Each row of a before or after table is a point. The points were changed in one or more steps. Then noise was added and the rows were shuffled. The steps act on columns, c1 being the first. What was done? A step turns or swaps two columns, mirrors them in a line or flattens them onto one, adds a multiple of one to another, or multiplies or shifts one. Angles are multiples of 10 degrees, from the lower column toward the higher: turns from -170 to 170, lines from 10 to 170 but not 90. Use the fewest steps. Two steps may share a column if one is a turn and the other turns, adds or multiplies; they go together, in the order done. Otherwise the lowest column goes first.

Before (12 x 3):
[[ 15 -69  -1]
 [  0  23 -30]
 [ -2  16 -11]
 [ 18  33 -16]
 [ 10  31   6]
 [-95 -10 -57]
 [ 17  -3  -9]
 [  0   7 -38]
 [ 24  31  -4]
 [ 11  13 -15]
 [ -8  11 -25]
 [-55   6 -33]]
After, 12 rows:
[[ 30   0   6]
 [ 20  10 -12]
 [  9 -14 -10]
 [-14  88 -58]
 [-57 -38  -2]
 [ 37   8 -32]
 [ 25  -6 -12]
 [ 40 -10  -5]
 [ 22   9 -24]
 [  9  50 -36]
 [ 45  -7 -16]
 [ 27   2 -37]]
Steps: turn c1 and c2 by -70 degrees; add -0.5 times c3 to c1

Before (13 x 8):
[[ 23  46  26  45 -31 -15  38  31]
 [  1   8 -26 -58  -3   3  20   7]
 [-32  16  10  49  15  61 -30 -63]
 [-44  15 -11 -41  78  -7  82  40]
 [-14   2 -16  20  62  19  45 -79]
 [ 12 -23  -7 -75 -14  -5 -41  14]
 [  4  56  12 -23  69  43 -21 -20]
 [-27  72  58 -32   2 -59  67 -41]
 [ 46  66 -29  43  -9 -43  -6 -37]
 [-58  15  61 -24   2   7 -11   1]
 [  7 -39  21  33 -24 -52 -42 -88]
 [-77 -46  -4  20 -32 -30  10 -70]
 [ 18   2  53 -13  43  14  23 -74]]
After, 13 rows:
[[-64 -27 -67 -19 -15   3 -18 -16]
 [  3 -60 -26 -26  61 -77  66 -45]
 [ -7 -13 -45  21 -18  20  47 -82]
 [-39 -38 -14  52  23  47 -32 -62]
 [ -2  -8  15 -57 -28  -3  15  10]
 [-18  17 -63 -13  44   4  29 -69]
 [  9  28  14 -73  -2  -4 -42  15]
 [ 16 -56 -24 -25  52  15 -12   0]
 [ 13 -42 -64 -38 -57   0  83  39]
 [ 55  28   8  33  53 -24 -40 -83]
 [-26  12  22  46 -15 -81  -6 -34]
 [ 79 -45  26  21  38  33   9 -72]
 [-34  -7  12  44  30 -40  32  35]]
Steps: turn c1 and c2 by 120 degrees; turn c1 and c6 by 40 degrees; turn c3 and c5 by 120 degrees; add -0.3 times c8 to c5

Before, 11 rows:
[[ -2 -48  -1   0  16   2 -21  20 -32  -8  23]
 [-11  13  15   5   4 -30 -27 -48  -1  -9  14]
 [ 55   4 -73   4  39  29 -14 -94 -13   5 -19]
 [-21 -35 -30   8  15  70  19   4  12  -8  -6]
 [ 20   6  17   0  69 -22 -16   8   7 -60   0]
 [ 23  -7 -15  11   8 -24 -14  20  19 -17   5]
 [-17  -2   2 -10   9 -29   6  -4  -2  14 -24]
 [  5  -7   5 -95   8   5 -14   3 -39 -26  25]
 [  6 -41 -28   4  25 -34 -10 -22  16   5  22]
 [-12  10   7  11  16 -30  29  21  -3 -21  23]
 [-11  18   8   8  50  53 -13 -17   8  21  12]]
After, 11 rows:
[[ -20    1  -52    9    0   17  -24  -69    5  -10    3]
 [  27    3    2    7    4   17   -4   27  -23  -17    7]
 [   7    1  -20    4   21  -23   -2   29  -21    8   26]
 [ -13    2   -1   10   25  -10    2  -60  -14   21   37]
 [  -8   -5    9    8    6  -52   18   23  -18   -6   10]
 [  -1   -2   -5    4   15   25   34    2   12   -9   22]
 [  12    0   36    1   29    3    5   21  -17  -57   31]
 [  55    1  -17    8    9  -91   21  -42    2    5    8]
 [   0    0   10 -100   21    4   39   -7   19  -27   15]
 [ -15   -1   -9  -10   -8   -8   -1   29    6   13  -11]
 [ -13    3   -6   10   22   14  -21   33   24  -20   21]]
Steps: add 1 times c1 to c3; multiply c2 by 0; flatten c5 and c11 onto the line at 50 degrees; turn c6 and c8 by -80 degrees; turn c7 and c9 by 140 degrees

Before:
[[ 75  -5   7  36 -14  17   7 -26  14  -3  63 -42  -5  39]
 [-27  22  43  65  10  10 -61 -54  34 -36   9   6 -17 -18]
 [-44   8 -57  12  41  74 -14 -17  12 -21  17   8 -68   1]
 [ 33  13  14  41  56 -10 -45  -2  16 -23   0   9 -46 -20]
 [  4 -81  17   8  27  -2  19  46 -54  60 -36   7 -89  51]
 [ 10 -50 -32   6  -7  47 -35 -38 -35 -21  -1  16  34  -7]
 [ 40  49  31  27  20 -18  23 -95  13 -28   3   5  26 -30]
 [ 18 -65  27  12  51  14 -59 -39 -56  -8 -25 -25 -72 -72]
 [-15  -6  55 -29  -8 -30  22  55 -46  48  36  26 -25   6]
 [-44  33  26 -31  46 -46 -29 -28  23  45 -62  -2 -36   5]]
After, 10 rows:
[[-43   9  -3   9 -31  75  41  21 -20 -15  26  53 -71   3]
 [-34  26  15  59 -12  11 -13  56 -24 -42   5 -44 -20 -14]
 [ 64  -7 -35  47 -52  23  59  26   2 -19 -46 -16  -7  30]
 [-11  -7  37 -36 -28 -31  73 -67  37  35 -22 -47 -21   3]
 [  8 -47  10  14   4  44  13 -15   2 -53  -6  31  34  -6]
 [  4 -83   9   8  19  -7  71 -66  53  30  43 -17 -89  46]
 [ 36  46  12  33 -12 -17  72  60   2 -76  12 -31  24 -26]
 [-37  33   6 -40  30 -47  21  37  48   5  71 -28 -36   7]
 [ 18 -67 -20  16  -2  15 -10 -27  15 -64  54 -36 -77 -70]
 [ 26  14  10  41 -31 -12  11  12 -25  -1  48 -15 -43 -17]]
Steps: turn c1 and c4 by 10 degrees; turn c3 and c12 by -80 degrees; turn c5 and c11 by 120 degrees; shift c7 by 50; turn c8 and c9 by -120 degrees; turn c9 and c10 by -70 degrees

Before:
[[ 58  19  17 -20 -22   4  31  24 -23  12  21  -5 -13 -10  25   5  22  11
   -2  42]
 [ -9  -5  16 -94   5  24   2  47  24 -19  21 -15 -23  20 -15  16  37 -25
   40 -55]
 [-38  19  21 -40  18  43  29 -15  -2 -24  21 -22 -15 -27  -4 -31 -39  62
   66   5]
 [-62  16  15 -25 -12 -22   8  54 -11 -73  12   7  39 -41   5 -13  33  -7
  -32   3]
 [ 34 -24  66 -56  -5  -8  25 -32 -44 -12  11  16 -28 -16  14 -28 -15   7
  -39  20]
 [-10  -4  61  -7 -11  -7  37   8  49  35  34  22 -13   4 -61 -18 -51   9
  -27  22]
 [ 47   4 -12  -7 -26 -19  48  -5   4 -67  46  25  32  -9 -21 -12  48 -31
   16  -3]
 [ 52   5  41  19 -28  28   4  22 -22  17  -5 -23 -95  38  58  15 -15 -15
   26 -25]
 [ 47 -29  -1 -59  -4  21   7   1   9 -46  31 -44  -7   9  -4 -52 -15  -2
  -56 -39]
 [ 11 -39  28  17  -5  -4  22  27 -39 -37  57 -12 -30   2  18 -11 -66  37
  -10  -3]
 [-40  51  23  -8  40 -34  24   2  19  -5  13  14 -49 -45  27 -21 -12  -7
  -29  21]]
After, 11 rows:
[[ 64  33   9  -3 -23  -6  32  27   7   8  24  -5  26  -9 -32  -8  22  13
   13  42]
 [-36  58  33  19  42  36  20   0 -32  -7   7  15  45 -30 -18  -6 -14  -4
   -2  24]
 [  7 -34  25  29  -5  12  21  28  25 -36  57  -4  12  -8 -37   4 -67  39
   19   1]
 [-12  10  56   1 -14  12  40   5 -11  38  32  21  21   7  82  -1 -56   5
   22  29]
 [ 53  16   7  77 -20 -25   4  18 -12  22 -12 -24  63  38 -65  17 -10 -11
   46 -31]
 [-61  31  39 -42 -12  24   8  56  12 -76  17   2 -16 -43  -9  -9  31  -6
   -6   1]
 [ 48  19 -21 -31 -21  23  49   2   5 -66  49  32 -22 -14  24  -4  48 -30
    3  -5]
 [-13   5 -28 -60  10 -25   5  47 -13 -19  27 -12  77  21  23  10  41 -27
   39 -59]
 [ 35 -10  68 -25  -2  28  30 -29  31 -13  12  19  53 -22 -36  13 -17   0
   29  25]
 [-31  32 -34 -25  14 -10  30 -18  -1 -30  18 -24  36 -37   9  60 -43  60
   58   4]
 [ 40 -18  42 -41 -11  27   0   7  -4 -46  37 -41  42  12   6  52 -18   0
  -36 -36]]
Steps: shift c2 by 10; turn c3 and c19 by 50 degrees; mirror c4 and c13 in the line at 160 degrees; turn c6 and c16 by 130 degrees; turn c9 and c15 by 150 degrees; add -0.3 times c9 to c14

Before, 8 rows:
[[ 23  16 -41  29  37 -27  24   9 -28 -26 -17   7  57  17  21   7 -32 -82
   20  66 -43 -52  26  32  26  16  34  27   7  31  10 -13]
 [ 44   3  38   7   7 -12  60 -40 -23 -53 -45 -42 -18  95 -31  22  47 -49
  -10  26 -42  -4 -35  -2  20  31 -66 -37   5 -33 -19  32]
 [-30  -2  -9   8 -29 -29  30  10  -4  21 -11  43  53  12  48   0  26  74
  -24  -5 -67  43  13  45 -70  -3   6  26  16  11  22  27]
 [-49  19  27 -35  -8  13  -6  -9 -13  76 -15  45  25  -3 -10  16 -27 -34
    3  85 -31 -15  -8   0  37 -32 -67 -12   6  45   0  -9]
 [-23  -6  -1  25   2 -43  29  15  60  59  40 -28  20  -3  24  -5   9  42
  -39  -8  27  42 -14 -14 -17 -39   2   7  31  -4 -23  -3]
 [-59  42 -17   9   6  -2 -67  49  79  29  -8 -19   3 -31  -5  24 -36  78
  -55   7   9  -3  26 -10 -49 -37  50   4 -48 -59  28  -4]
 [-13  11  37  76   7   1 -13 -15 -13  10  13  -5  -8 -73  44   1 -45  53
   49  53   4   5 -25 -14  15 -62  40 -20  -1 -44  54  -3]
 [ -5  -2   9  -3 -19 -15  28  18 -42  48 -11  -6 -11  12 -30  23  -6 -50
  -37  -8 -12  35 -87 -39   7 -58  11 -19 -33  60 -23  36]]
After (8 x 32):
[[-43  21  31 -32  -8  14 -10  78  -8 -10 -28  42  27  -5 -13  15 -32  25
   -1  83 -31 -15  -8  -2  43 -29 -69  -7  10  44   0  -9]
 [-28  -2  -7   9 -24 -27  25  18  -3  11  75  44  51  13  48   2  26   2
  -24  -5 -72  41  10  48 -75  -5   9  33  19  12  25  25]
 [-62  40 -19   7   7  -4   2  34  78  44  78 -18   1 -29  -5  29 -33  -4
  -54   6   6  -6  23 -10 -48 -36  48 -72 -52 -57  22  -3]
 [ -7   1   4  -5 -18 -15 -20  49 -43  20 -44  -4 -13  11 -28  27  -4  24
  -36  -7  -8  36 -90 -37  11 -63  11  25 -29  61 -20  40]
 [-22  -7  -4  25   4 -42  13  56  60  14  31 -26  18  -4  27  -4   6 -44
  -44  -6  27  41 -16 -10 -19 -38  -1  27  29   0 -16   2]
 [ 22  13 -42  34  36 -28  25 -29 -29   9 -78   5  63  17  22   7 -34  27
   20  64 -39 -51  25  29  30  21  39  28   8  29   8 -11]
 [-16  13  37  77   2   1 -20   3 -20 -17  52 -11 -14 -81  42   1 -44 -23
   47  50   7   6 -28 -16  13 -63  37 -12  -1 -43  56  -5]
 [ 44   0  40   9   7 -16 -36 -59 -20 -44 -38 -43 -18  99 -32  26  43  59
  -13  27 -39   1 -34  -3  17  29 -70  53   2 -35 -17  31]]
Steps: swap c7 and c28; swap c8 and c10; turn c11 and c18 by -100 degrees

Before:
[[-23  12  -3   3  35 -10  21 -23   0  -6 -13 -27 -15 -27 -17  10 -13 -13
    5  -3  -1 -23  12 -24 -11  -8 -17   5   6 -44  14  25   3 -31 -25  -9
  -29  36  28  40  46 -20  -7 -25 -14   1  -1 -31  33   1  -3  28  13  -3
   29  -3 -40  10 -15  14 -15 -19  28 -24]
 [ 41  44   2  40 -20 -15 -22  36 -19  23  46 -17 -12 -29  48 -27 -20 -40
    3 -24  -9  13 -13  57  10 -19  -4  54  48  14  -1   7   8   6  41  -2
   24  14  -8 -33 -37  -1  -4  15  -4 -58 -62  16   0   4  27  50   1 -42
   -1  48 -14 -26  57 -13 -22  26  -8  13]
 [ 50  48  20  34 -56 -13 -38 -13 -28  84  25   1 -22  29  41 -31 -32 -45
  -25 -27 -21  12  16  39  29 -15 -27  31 -24  36  -7  15  13  -4  36  -9
   41  18 -28   1 -32   6  -8  15 -11 -36 -78  14  15   9  23  31 -37 -17
  -38  49 -19  -9   9   7 -10  57 -17  20]
 [  1  13 -17  -7   2  -5  26 -25 -18 -24 -32  24  -2  -8  -4  21   1   0
  -14 -46  23 -29  10  -8 -31 -12   0 -17  19 -45  52 -20 -34  -7 -33  12
  -18   1 -16  68   9 -28  24 -37 -14  44  10 -10  25  41  -6  36   4 -21
    4 -21 -17  -7 -31  13  -9   4  42  -5]
 [ 16  16  16  46 -21  -4 -31  11 -57  70  38  42 -46 -27   2 -41  -7 -42
    1 -12 -27   4 -12   1   3 -39  -1  19  48  -3 -16   1  -4  -9  50 -28
   13   8   8 -36   7  -6  12  20  22 -12 -70  21 -11 -15   4  23 -15 -22
  -19  22  -6  -3  33  28 -39  22 -53   8]
 [ -6  25  -4 -15  39  46   9 -62  12   7 -18 -22   5 -11  -9 -14  11  -1
   -5 -56  21 -13  -2 -11  14 -14   7   9  -4 -63  26 -14  29   4 -21  -1
    2   6  19  27  16 -15   4 -43 -21  36  27 -24  22   3   4  36  13 -11
    3 -38  -9 -23  -5   3 -14 -45  20  10]
 [-14  27  -5 -16  35   8  55 -44   4 -38 -44  -1  16  19 -28 -20  14  -6
   22 -45  25 -29  -9 -19  -5  12 -11  -8  15 -75  33  14  19 -16 -21 -26
  -11  15  -9  20  15 -14  20 -10  -9  15   8  19  43  19  22  29  39   9
  -16  -7 -23  18 -48 -10 -22 -21  19   6]
 [ 10  32 -17 -21  32   7  27 -13  38 -14  -7  13  30 -29 -34 -12   4  12
   -1   7  11 -16 -17 -57 -14 -16 -28 -33 -23 -51  51   5 -23 -26 -50  27
  -29  22  19  55   0   5  43 -33   0  24  22   4   1  28  19  41  20 -13
   12 -52 -25  27 -17  11  -8 -37  31   3]
 [-34  14 -54 -19 -16 -18  19  61  43  25  -3 -12 -30  -2  16 -40  35  -6
  -15 -10 -18  95 -18  39  51 -19 -30  55  -6 -20 -16 -28  38 -51   8 -30
   15  -2 -25  16 -60  30 -34 -25 -10  22 -64 -34  24 -17  14  -5  -4  81
   47 -66  37  -5 -29  53 -25  67 -73  45]
 [ 61  13   0  68 -38  23 -30  -4 -25  58  14   3 -57   1  -7 -21   3  -7
  -20 -44 -54 -20  -7  13   2 -15  11  52  44  49 -16  -1  23   4  50 -25
    4  14  -4 -10 -11 -12  -9  30   9 -47 -67   8  18   6  54 -10 -14 -30
  -25  60   9  13  50   1 -48  17  -2  11]]
After, 10 rows:
[[ 39 -43   0  42 -16 -14 -23  37 -19  24  45 -15 -14 -29  52 -26 -22 -41
    1 -26  -8  11 -14  59   8 -22  -2  54  46  12  -3   4   7   8  38  -3
   24 -17  -8 -33 -35  -2  -5  17  -2 -52 -60  25   1   5  24  22   1 -42
    2  47 -15 -23  59 -13 -27  26  -5  15]
 [-32 -16 -59 -16 -16 -20  20  62  38  25  -4 -11 -27  -1  16 -41  34  -8
  -18 -12 -19  97 -20  41  53 -19 -32  55 -10 -18 -14 -28  40 -52   9 -30
   15   4 -26  12 -59  32 -33 -21 -12  24 -65 -53  24 -15  16  -3   1  82
   50 -69  38  -9 -27  54 -24  69 -70  42]
 [ 53 -48  19  37 -55 -16 -37 -14 -26  82  24   3 -21  27  43 -33 -34 -44
  -27 -22 -25  13  16  39  32 -12 -26  34 -22  39  -5  16  12  -4  36  -7
   40 -12 -30   3 -33   7  -4  14 -11 -35 -77  22  15   8  25   8 -34 -19
  -35  50 -16  -6   9  10 -11  58 -17  18]
 [-24  -9  -1  -2  36 -13  22 -22   0  -3 -18 -23 -14 -26 -15  12 -14 -16
   11  -2   1 -24  16 -23 -14  -6 -17   6   6 -45  14  27   4 -29 -22 -12
  -30   2  29  40  50 -17  -7 -23 -16   1  -6 -52  32  -1  -2  -1  11  -3
   28  -1 -43   8 -17  15 -15 -20  31 -21]
 [ 63 -14   1  68 -34  23 -32  -4 -27  63  12   5 -61   4  -2 -20   5  -1
  -21 -42 -53 -21  -2  12   4 -17  10  56  48  48 -14  -2  24   4  48 -25
    4  11  -6 -10 -12 -11  -7  31   8 -51 -65  11  14   5  55  -9 -14 -29
  -25  59   8  15  51   4 -50  17  -4   9]
 [  9 -28 -21 -22  33   4  26 -11  40 -12  -6  13  28 -31 -38 -12   1  12
    0   9   9 -17 -20 -58 -15 -16 -29 -31 -24 -52  51   3 -24 -25 -51  25
  -29 -10  18  56  -1   8  44 -35  -1  25  24   6   0  31  16  12  18 -12
   11 -52 -25  28 -17   6 -10 -36  29   1]
 [ 19 -20  12  43 -21  -4 -31   8 -56  71  32  42 -50 -29   3 -42  -7 -42
   -1 -11 -29   3 -12   0   5 -39  -2  16  48  -3 -18   4  -3 -11  50 -30
   15  -4  10 -33   5  -6  16  17  19 -10 -72  29 -12 -13   6  10 -15 -23
  -19  22  -8  -3  32  32 -37  22 -52   5]
 [-15 -32  -6 -13  34   7  54 -40   5 -34 -43   0  16  21 -26 -18  12  -6
   22 -45  27 -28 -11 -20  -8  12 -10  -9  16 -76  33  16  16 -19 -17 -24
   -8  -8 -13  22  17 -12  20 -13 -10  18  10  31  41  19  24  10  44   7
  -17  -9 -19  21 -51 -12 -19 -21  19   8]
 [  0 -14 -17  -7   5  -3  26 -24 -18 -22 -28  26  -5  -7  -6  21   4  -1
  -15 -46  27 -31   6  -9 -28 -13   6 -15  17 -46  50 -21 -30 -12 -36  11
  -23 -17 -14  69   6 -25  22 -37 -18  44   9 -16  20  40  -7  21   6 -21
    3 -22 -19  -7 -32  12  -7   5  41  -6]
 [ -5 -24  -5 -14  41  47  10 -60  11   8 -18 -22   2 -10 -10 -14  15   2
   -5 -54  23 -12  -5 -11  16 -16   7   9  -5 -62  24 -12  29   6 -22   3
    1 -15  15  28  14 -11   1 -44 -22  37  25 -34  20   5   6  20  17 -15
    1 -36  -6 -27  -5   2 -14 -46  19  10]]
Steps: multiply c2 by -1; flatten c38 and c52 onto the line at 130 degrees; multiply c48 by 1.6

Before:
[[ 36 -77  -8 -57  25   9 -16 -42 -39 -30 -16 -11  14  -4  41   5  80  -8
   45 -14 -33 -42 -15 -24  -7  23 -34 -25  45 -18  26  -8  54  53 -52  25
   -6 -51 -26 -43  47  24  40 -37   1  18  14  -8  40  19 -21 -20  60  32
   26 -31   2  -8  21 -42  12 -57 -30  30]
 [ 32 -70 -31 -17 -17  47  -2  12 -63   0  71  -1 -46  30  27   9  46  -2
    0  56  14  16   1 -20  15  66 -56  17  40 -35  12  25  37  25 -75  34
  -10 -48   2 -86  23  40  25 -50  42  62  37 -40  72  32  -6 -47   4 -13
   56  -3 -59 -16  24 -43 -12  -7 -43  52]
 [  0  -8  -8 -20  11  35 -48 -24 -31 -11 -72  45   8  43 -37 -19 -39 -32
   10 -14  -7  15 -48 -13  27 -21  41  -9 -49  28 -34 -49 -15 -31 -35 -13
    3 -36 -20  12 -10 -43 -92 -21 -42  -7 -17  32 -52   1   5   9  18  -7
  -68 -13  12  35  -4  61  26   3  64 -30]
 [-40  25  65 -39  78  60 -47  49  -2  47  38   0 -35 -25 -53 -37  13 -53
  -14  68  28  48 -58  30  95  11 -27  31   5  52  -1  -9  -5  18  12 -45
    3  16  68   6 -47 -17 -55 -12  11  76  10  65  37 -29  17  40 -29 -81
  -20  27 -22  32  37  30  -6  50 -20  21]
 [-54  32  30 -75  47  21 -91   1  20  22  -7  10  -3   0 -23   3  19 -16
  -25  14  45 -10 -30   9  61 -15   1  -3 -38  20 -33 -47 -59 -56  -1 -27
   -9  32  23  -5 -70 -48 -69   1 -30  60 -60  37  10  -6 -13   1 -28 -15
  -30  33  -2  37  25   4  44  30  39 -53]
 [-67 -33   0  61  65  51 -44  74  14  -9   6 -35 -35 -43 -57 -40  42 -57
   25  62  65  54 -80  22   3 -27 -73  26  53  37  34  -8   8  21  25  -1
  -16  -8  15   1 -35   1 -20  64  29  46  34  26  15  17 -22   7 -10 -34
   -6   0 -70  57  42 -27 -37  17 -49  60]
 [ 14 -83 -21 -38 -26   5 -45 -12 -51  16  -4 -34  16  37  46 -10  47 -18
   11  17 -21 -37  11 -24   3  47 -53 -18  58  -1  16  33  44  11 -61  75
   -7 -48  18 -20   8  55  35 -17  40  -5  37 -31  56  10 -15 -75  16   5
   45 -30  -5   0  19 -19 -28 -26   9  83]
 [  5  -4  42 -69  21  24 -75  11   2  -7 -26  58   0 -29 -43  -8 -21 -44
  -37 -25  15 -16 -54  48  22 -27  38 -23 -23  41 -62 -54 -62 -46  27 -24
  -16  17  -7  35  -9 -65 -45 -14 -27   9 -27 -18 -11 -21 -20   9   4 -22
  -13 -12  16  13 -13  21  19   7  71  -4]
 [ -4 -26  54 -37  10  21 -35   9 -35 -35 -57  36  41  33  21   5 -47 -20
  -19  -7 -22 -37 -31   2 -47   3  15 -17  -7  21  37 -53 -25  -3 -31 -14
   33  -3 -13  59  17 -24   2   8 -65 -48 -16 -20 -53 -11 -23 -29  58  32
  -13  -3  32  30 -64  21  27 -22  37 -38]
 [ 21 -54  36 -73  -4 -13 -59  24 -41 -53 -43  72  23  37   1  21   0 -32
   11   2 -41 -49 -26   1  11  -7 -49  -5 -34   2   8 -15 -22 -23 -14  -9
   43   8 -19  25  22 -25 -32  -4 -50 -44   1 -40  -9  15  43 -12  14   6
  -53  -5  33  20 -29  14  21 -16  19   7]]
After, 10 rows:
[[  6  -3  31 -70  16  23 -76  10   0  -7 -25  56   1  35 -41 -11 -24 -44
  -40 -23  10 -14 -53  46  20 -22  40   8 -23  44 -60 -53 -59 -46  26 -20
    8  10  18  36  -7 -68 -47 -15 -27  10 -29 -16  23 -28 -17   9   4   1
  -13 -10  18  13 -11  25  13   9  64  -8]
 [-52  31  40 -77  47  22 -93  -2  20  26  -9  12  -1   1 -21   4  19 -19
  -24  15  45 -11 -28   9  56 -13   0  25 -38  21 -33 -53 -61 -58  -4 -31
  -22  24 -14  -8 -70 -48 -68   1 -36  62 -63  38   8  -5 -14  -1 -26  16
  -28  36  -2  35 -26   7  43  31  39 -55]
 [  1 -27  14 -38   6  22 -35  10 -34 -37 -59  35  45 -15  23   2 -41 -21
  -18  -5 -22 -36 -32   6 -47   3  17  27  -7  21  36 -54 -26  -1 -34 -13
    2 -22  38  53  15 -25   2   8 -67 -47 -17 -22  -5 -15 -21 -27  60 -62
  -13  -3  32  28  61  22  25 -23  39 -36]
 [ 13 -83  17 -40 -27   5 -47 -15 -52  17  -2 -32  15 -18  46  -9  49 -22
   12  19 -19 -35  13 -26   4  49 -51  -1  55   1  17  33  40  10 -61  72
  -16 -61  -9 -20  10  55  32 -14  42  -7  38 -34 -30   9 -13 -78  15  47
   42 -27  -6   0 -19 -20 -26 -24   6  85]
 [-64 -31  10  58  68  52 -45  75  16 -10   3 -36 -35  15 -58 -39  40 -52
   25  64  63  52 -80  24   5 -27 -72 -42  52  38  29  -9   8  19  23   0
   -8  26 -28   0 -33   3 -13  61  26  43  36  28  20  20 -22   6  -9  29
   -6   1 -70  58 -39 -28 -36  19 -49  59]
 [ 20 -58  28 -71  -7 -13 -57  24 -41 -51 -45  73  23 -28  -1  21  -1 -35
   16   1 -42 -46 -28   2  15  -8 -47  26 -37   2   5 -15 -16 -26 -12  -8
    3 -11   4  25  22 -22 -31  -3 -49 -43   2 -39   3  15  44 -13  13  -7
  -53  -8  35  22  57  10  22 -19  18   5]
 [ 37 -79  22 -60  25   9 -12 -45 -39 -29 -13 -13  15  20  40   6  78 -10
   42 -13 -33 -39 -17 -18  -5  19 -32 -17  44 -18  30  -8  52  55 -58  26
   28 -53 -15 -42  43  21  41 -36   0  20  13 -11 -44  15 -20 -23  58  21
   24 -28  -2 -13  -5 -42  10 -61 -31  30]
 [-38  23  93 -40  80  61 -48  48  -4  49  35   1 -35   2 -53 -38  13 -53
  -15  70  26  49 -60  33  92   8 -30 -18   6  54   0 -10  -4  18  12 -42
  -64  37 -22   5 -48 -17 -55  -9  10  78   9  66  49 -31  19  38 -26  75
  -19  21 -21  30 -36  30  -2  49 -18  20]
 [ 31 -71  15 -15 -13  50   1  15 -65   2  73  -4 -46 -31  26  11  47  -3
    3  60  15  12   0 -21  16  66 -52 -28  43 -36   9  27  36  24 -75  31
    2 -43 -16 -88  20  41  23 -55  46  62  40 -40 -26  38  -6 -47   7  69
   58  -1 -60 -20 -20 -40 -14  -2 -42  53]
 [  0  -7 -49 -21  13  35 -45 -24 -32  -8 -76  47   9 -30 -37 -18 -42 -34
   13 -16  -7  17 -49 -15  28 -19  43   6 -51  30 -31 -49 -14 -33 -32 -11
   16 -49  -2  15  -6 -44 -87 -21 -42  -4 -15  29  26  -3   4  11  20 -39
  -67 -13   7  38  10  60  26   8  66 -32]]
Steps: add 0.7 times c49 to c3; turn c49 and c54 by 120 degrees; turn c14 and c28 by 140 degrees; turn c28 and c38 by -40 degrees; turn c37 and c39 by 110 degrees; turn c39 and c59 by 120 degrees
